Each row of a before or after table is a point. The points were changed in one or more steps. Then noise was added and the rows were shuffled. The steps act on columns, c1 being the first. What was done? A step turns or swaps two columns, mirrors them in a line or flattens them onto one, adds a multiple of one to another, or multiplies or shifts one. Angles are multiples of 10 degrees, from the lower column toward the higher: turns from -170 to 170, lines from 10 to 170 but not 90. Use the fewest steps. Two steps may share a column if one is a turn and the other turns, adds or multiplies; they go together, in the order done. Otherwise the lowest column goes first.

Before:
[[ 32  -9   0]
 [-12  24 -48]
 [ 34  33 -13]
 [-15 -45  23]
 [ 35 -31  19]
 [ -3  35 -32]
 [ 23  33  15]
 [ 20  10  29]
 [  5 -54 -45]
 [ 13  30  44]
 [ 10  35   3]]
After, 11 rows:
[[  29   39   56]
 [ -13  -34  -80]
 [ -24   -4   69]
 [   4  -24 -119]
 [ -21  -30    8]
 [ -23   20    1]
 [ -43  -16  -33]
 [ -21   41   47]
 [ -24  -22  107]
 [ -31  -25   36]
 [  14   54 -115]]
Steps: turn c1 and c2 by 160 degrees; multiply c3 by 2.5

Before (11 x 6):
[[ -18  -39    4  -14   22   35]
 [   2   37   53   51   -7 -121]
 [ -20  -36    2  -44    9   15]
 [ -44   27    8   -4   -3  -52]
 [ -44   33  -61   43   84   31]
 [ -40   24  -68  -38   42   23]
 [ -19   76   14   73    4   21]
 [  49   20   25   28  -55  -69]
 [ -17   -3   23  -72   24  -15]
 [ -50    1   29   43  -34  -65]
 [ -19   -5  -10  -19    3  -24]]
After (11 x 6):
[[  20    2   15   -3   -8  -26]
 [  25  -46    1   13    2   29]
 [  56   14  -17   -7  -10  -63]
 [  40   40    2   -6    1  -46]
 [   5   58  -55   14   12 -110]
 [  17   74   -9   21   34   32]
 [  35   28   70   48   80   44]
 [  28   16   73   17   17   26]
 [ -48   36  -28  -15  -28  -62]
 [  17  -38    3   -5  -17    6]
 [  22    2  -22  -10  -10  -14]]
Steps: turn c1 and c3 by -170 degrees; turn c2 and c6 by 10 degrees; flatten c4 and c5 onto the line at 60 degrees

Before:
[[-43  -4  -9  21  19 -14  -3  23]
 [-10 -29  49  -6  -1  24  -5 -39]
 [-24  -6 -15  11   4 -30  -2 -42]
 [-41   9 -21  35  -8  -8  -2 -32]
 [-13 -20 -21  36  13  -3  73  13]
 [  7 -12  31  33  35  36  55 -21]
 [-17   3 -23 -75   4 -40  39 -46]
 [  7 -21  -4  -9 -17   0  -9  -5]
 [-39 -16  22  39 -19 -22 -12 -22]
 [-41 -24   3  39  -6 -27  -5   8]
 [-14   3   0  -1 -12 -37  14   9]
 [121 -18 -10  19  20 -19  -6 -21]
 [-39  -2 -21  27 -11   3  28 -22]
 [-36  11  70   1   1  32  48  22]]
After, 14 rows:
[[ 39  33 -45 -76   1 -37 -22 -47]
 [ 30  41 -23  41  -5 -10  30 -32]
 [ 28   4 -10  37  -1 -25  29   8]
 [ 15  27 -30  12   3 -30  19 -38]
 [ 30  25 -18  23  20 -14  27  24]
 [ 18  39 -17   1  -9 -38  -2   7]
 [-94  11 -24  18  16 -20 -71 -21]
 [ 47  31 -14  30 -11   4   4 -27]
 [  4   5  62  -5   1  25  12 -39]
 [ 23  16  14  43 -19 -22  36 -21]
 [-15  10  -6  -8 -17   4   3 -10]
 [ 58  12 -18  39  10  -6 -48  13]
 [ 57  42  85   1   3  27 -14  25]
 [ 30  14  48  34  42  35 -49 -19]]
Steps: turn c1 and c7 by -140 degrees; shift c2 by 30; add 0.5 times c6 to c3

Before (14 x 11):
[[ 16  20 -37  -8 -62  71 -10 -32  60 -19  49]
 [-71  29 -29  38  24 -67 -70  73   8  70  59]
 [ 93  30 -17 -42 -11  25  -1 -41  43   8  31]
 [-45  -1  34 -14  18 -69  -1  10  23 -36  26]
 [ 12   6   0 -63 -37  23 -16  14  17   3 -35]
 [ 37  58  -7 -17 -34  -2 -27  30  66 -17  19]
 [-52 -29   0  23   9 -50 -52  -1  66 -24 -35]
 [ 27  24 -14  35 -49  27   0  -6  37  28  -8]
 [-10 -15  36  -8  13 -40 -49 -61 -51 -57  23]
 [ 43  36   0  -7  32  83  23 -15  -6   6  20]
 [  1 -66  25  22   6 -28 -55  22   0 -74  36]
 [ -3  24 -16   5 -19 -30  12  -4  -3 -37 -38]
 [ 25  29  52  -9 -44  31 -15 -15  22  21   9]
 [-17 -93 -22  22   0 -69  47 -39   2 -60  22]]
After (14 x 11):
[[ 126   26  -16  -42  -10  -33   -5  -17   43   11   33]
 [ -22  -52  -22   22   -3  111   54   -8    1  -55   20]
 [   2  -23   26   20    6   68  -45  -18    2  -86   39]
 [  31   27   48  -10  -45  -29  -18  -91   25   19    7]
 [  -5  -34  -16    5  -17  -20   21   16   -4  -32  -37]
 [  14   18    4  -60  -35   -9  -18   11   15    5  -37]
 [ -66  -42   -3   23    2   36  -51   -2   60  -36  -36]
 [  52  -10   -5  -19  -34  -56  -21   37   69  -25   23]
 [ -94  -70  -25   43   22  -14  -83  119    8   56   57]
 [  48   75   -2   -8   31  -47   27  -17   -9   11   17]
 [  34   20  -14   29  -54  -22   -1    8   41   29  -13]
 [ -18  -32   33   -8   14   24  -42 -111  -50  -61   21]
 [  17   64  -34   -7  -62  -31   -7   28   61  -23   50]
 [ -61  -65   37  -15   20   10    2  -40   21  -34   25]]
Steps: multiply c1 by 1.3; turn c2 and c6 by -100 degrees; add -1.5 times c3 to c8; turn c7 and c10 by 10 degrees

Before:
[[ 13  -9   0 -16  15 -13 -10  21   8 -12  16   6   9   5]
 [  0  36  -7  35   2 -35  -7  38  12  -9  15 -12 -13 -21]
 [ -5  32  -8 -12  11   6  -9 -15   2 -21   1  -3 -12  -4]
 [  4  12   1  -7   5   1   7 -20  43  -3 -24  10  27   6]
 [ 10   3  16  10  -4   6 -10  48   2  -3   5   6   0 -13]
 [ 12  -5  -6  10  14   2   9 -16  -4  -2 -41  -2  10  -3]
 [  5   1   2  -6  -9  -9   3 -19  -9   1  14   2  -3   3]
 [ -3  -3   6 -21  14  -7  12  -4  -7   4  15 -14  13   6]
 [ 15  -1  -6 -19  11 -11   3  -5  28   9   8 -13   5  -7]]
After, 9 rows:
[[  -5  -59  -59   15   11    6   -2  -26    2  -50    0   38  -13   -4]
 [   4  -18  -22   -2    4    2  -10  -20   37  -33    6   55   28    6]
 [   6    2   -2    3   -8  -10   -6  -26   -8  -30   -2   50   -4    3]
 [  15   -2    7   10   11  -12  -16  -20   29  -21    5    5    6   -4]
 [  -5    9    0    4   15   -6  -24  -20   -4  -27    0    4   13    7]
 [   0  -65  -65  -15    2  -34   32   48   13  -39    3 -104  -12  -22]
 [  15   15   19   18   15  -12   -5   38   11  -42    2  -52   10    6]
 [  11    3   12  -12   14    2    4  -26  -11  -31   -3   42   10   -5]
 [   9    7  -17    3   -5    6   12   77    3  -33    1 -121    0  -15]]
Steps: multiply c2 by 2.5; turn c2 and c3 by -130 degrees; turn c4 and c7 by 130 degrees; multiply c8 by 3; turn c8 and c12 by -60 degrees; flatten c9 and c11 onto the line at 10 degrees; shift c10 by -30

Before:
[[  -9  -75   -8  -52   -2   11  -10   -2   -8   50  -35   -3    1   18
    -5  -10   -3   67]
 [ -39  -39   44   10    8  -32   10  -27   21  -15   46    5   37 -103
    -9  -33   10  -21]
 [ -16   56   77  -11    3  115   71  -52  -55   16    2    9   30  -28
   -33   62   36  -17]
 [  -9  -61  -49  -53  -27  -34  -76   16   58  -48   11  -36   15    3
    14  -19   46    1]
 [ -54   -4   35  -42  -21    6  -28  -14  -19    2   30   49  -42  -20
   -24   28  -24   26]
 [ -13  -47   -6   89   10  -17  -31  -22   19   38  -54  -92   62   20
    12   -6   19   73]
 [ -31   45   24   -5   21   -5   61  -14  -43  -20   47  -30  -40   12
   -49  -29   39   28]
 [ -35   20    1   52  -67  -98   25   28   13  -16   15  -21    6   20
    57  -16   23  -27]
 [ -72  -61   -9  -55   30  -60  -12    3   32   -2   -2   59   63   10
    -9   47   -9   -8]]
After (9 x 18):
[[  -6   59   80  -14   -1 -107  -19  -51  -88  -43    1  -32  -86  -31
   -48   61   -4  -18]
 [ -17  -48   -6   86    8   62   10  -22   36  -37  -55  -45  -45   13
    -3   -7   23   75]
 [ -41   18    2   54  -65  114  -26   27   -4   -9   18  -53   41    6
    36  -16  -26  -28]
 [ -71  -63   -9  -56   28  108  -10    1   33    8    0  117  -25  -14
    28   46    5   -8]
 [   1  -39   43   11    7   61  -21  -31   12   -1   47   42  -12 -109
     7  -34  -18  -22]
 [  -6  -63  -44  -53  -26   45   21   18   93  -18   12   18    3    2
    24  -20  -65   -3]
 [ -45   -5   35  -40  -21  -33   33  -12    3   18   31   56   35  -38
    -3   26   15   29]
 [ -37   41   24   -7   21  -24  -23  -15  -72  -26   47  -51   36    0
   -73  -30  -37   25]
 [ -14  -80   -7  -54   -3  -12   16   -1   -2  -24  -38   68   -4   13
    15  -12   45   65]]
Steps: turn c1 and c14 by 20 degrees; add -1 times c2 to c12; turn c12 and c15 by 20 degrees; turn c6 and c13 by -150 degrees; multiply c6 by 1.3; mirror c7 and c9 in the line at 110 degrees; turn c10 and c17 by 120 degrees

Before, 10 rows:
[[ 17   6  11 -68  98   8 -13   3 -12   7 -25  52 -47 -27 -15  -9  39  57
   72 -15 -51 -17  16   8]
 [ 28   1  15 -12 121   9 101  17 -56   8  -1 -30  -8   1 -38  -9 -18  33
  -16  13  47   2 -21  27]
 [ 13  17 -57  52  -5 -67 -23  -2  48  20   3 -54 -15 -17  53  43  43  10
  -89  -5 -29  32  28   0]
 [ -5 -25  52 -21   9  10 -23  13  22 -19  47 -20  45  29 -26  20   8  48
  -32  19 -22  15 -16  -7]
 [ -5  19  71  20  50 -27 -41  12  -9   2  10  -3  10 -17 -50 -25   6  50
  -24 -12   6  47  -7 -31]
 [ 26  29  24 -28  12   6  18  18  16  -5  -7  29  12  63 -28 -20   8  32
   65 -52  85 -70  54  -2]
 [ -4   2 -76  16  45 -37  -1  29 -38 -18 -10   9   0  10  -7  20 -76  55
    1  12  -8  23   6   5]
 [ 42   7  33  18 -26  16  29  -1   7   1  35  20  -8  33  22  25  29  26
  -18 -51  -4 -15 -24   3]
 [-25  74  75 -16  58 -27  27   6 -25  34 -30 -34  48   8 -97  32  31  47
   26  45   0 -12   5 -48]
 [-26  38  -1  12   9  60  -1  34  24  -9 -22  31  33  29  -7 -27  28  83
  -65  46   4 -37 -12 -26]]
After, 10 rows:
[[ -4   1 -76 -12  45 -36  -2 -54 -13   8 -72 -20 -35   9  -6  22 -77  52
   -3  13  10  22   8   6]
 [ -5 -26  51  54   6  10 -21  22  -4  25 -58   5  13  29 -22  18   7  45
  -33  17 -29  18 -18  -6]
 [ 40   9  33 -10 -27  19  31  32  19 -16 -13 -14  -4  33  20  24  28  26
  -18 -53  12 -15 -25   3]
 [-28  76  74  41  57 -26  30 -36 -28  -7   1  49 -24   7 -98  33  29  47
   28  43 -49 -10   2 -48]
 [ 26  31  27  20   7   5  18 -34 -14 -14 -42 -25  25  66 -30 -20   6  33
   65 -50 107 -66  53   2]
 [-26  37  -1  34  11  60  -2 -72  23 -13 -78 -30   1  31  -6 -28  25  85
  -67  45  31 -36 -13 -28]
 [ 12  15 -59 -14  -6 -69 -23   7  73  17   5  54   8 -18  54  44  43  10
  -92  -6 -87  29  28   2]
 [ -6  21  68   3  48 -27 -37 -11  10   2 -35   2 -19 -20 -52 -24   3  51
  -21 -14   1  43  -6 -33]
 [ 30   2  15 -18 119   9 104 -26 -46  13 -44  30 -30   1 -38  -7 -16  36
  -19  14  20  -2 -19  27]
 [ 20   7  12 -29  95   7 -10 -28 -60 -38   4 -33  46 -26 -13 -11  36  56
   70 -16 -17 -18  16   5]]
Steps: turn c4 and c9 by 50 degrees; turn c4 and c13 by -110 degrees; multiply c8 by 3; turn c8 and c11 by -120 degrees; turn c10 and c12 by 140 degrees; add -1 times c12 to c21
